Each wall is flat, endless, passes through zero and stands at right angles to its row. A trip goes straight from one point to another. Which walls does it cross, in order?
(in the rows, 128 means zero)

Walls:
(1): [136 148 120]
(2): [139 113 135]
(3): [138 105 163]
(4): [141 199 159]
(5): [102  38  82]
(6): [186  92 135]
(7): [168 144  52]
(8): [142 145   7]
(9): [139  63 204]
Trips:
[ 79  21 122] to [169 129 159] => 5, 4, 1
[100  96 110] to [122  74 154] => 3, 8, 6

Walls:
(1): [153 130 171 130 179 118 176 126  93 192 149 139]
(2): [162 181 159 107 116  91 210  77 148 113 179 133]
(3): [102 128 125 121 191 151  63 133 197 104  91 169]
(4): [103 156 178 200  77 158 187 115 160 149 167 122]
(5): [118 136 165 192  95 191 187 115  91 167 131  51]
Trips:
[ 59  86  39  89 203 101 125  67 107 139  87 122] to [ 40 160 157 149 115 161 154 117 187 178 169 189] => 1, 4, 2, 5
[140  63 127 112 191  67 155 153 145 140 130  83] to [ 81 109 151 180 181  72  48 122 181 157  42 148] => 3, 1
[183 135 102  74 132 162 157 146 186 114 106 143] to [105 162 239 178  37  94  94 154 135 140 149  93] => 4, 5, 3
[243 159  85 144 147  78 111  73 141 141 165 211] to [193 167 119 117 150  56 101 215 100 199 148 120] => 3, 2
[166  35  65 130  82 106 166 112 103 125 100 117] to [ 96  83 176 188 159 109 135 105  65 132  95 191] => 1, 4, 3
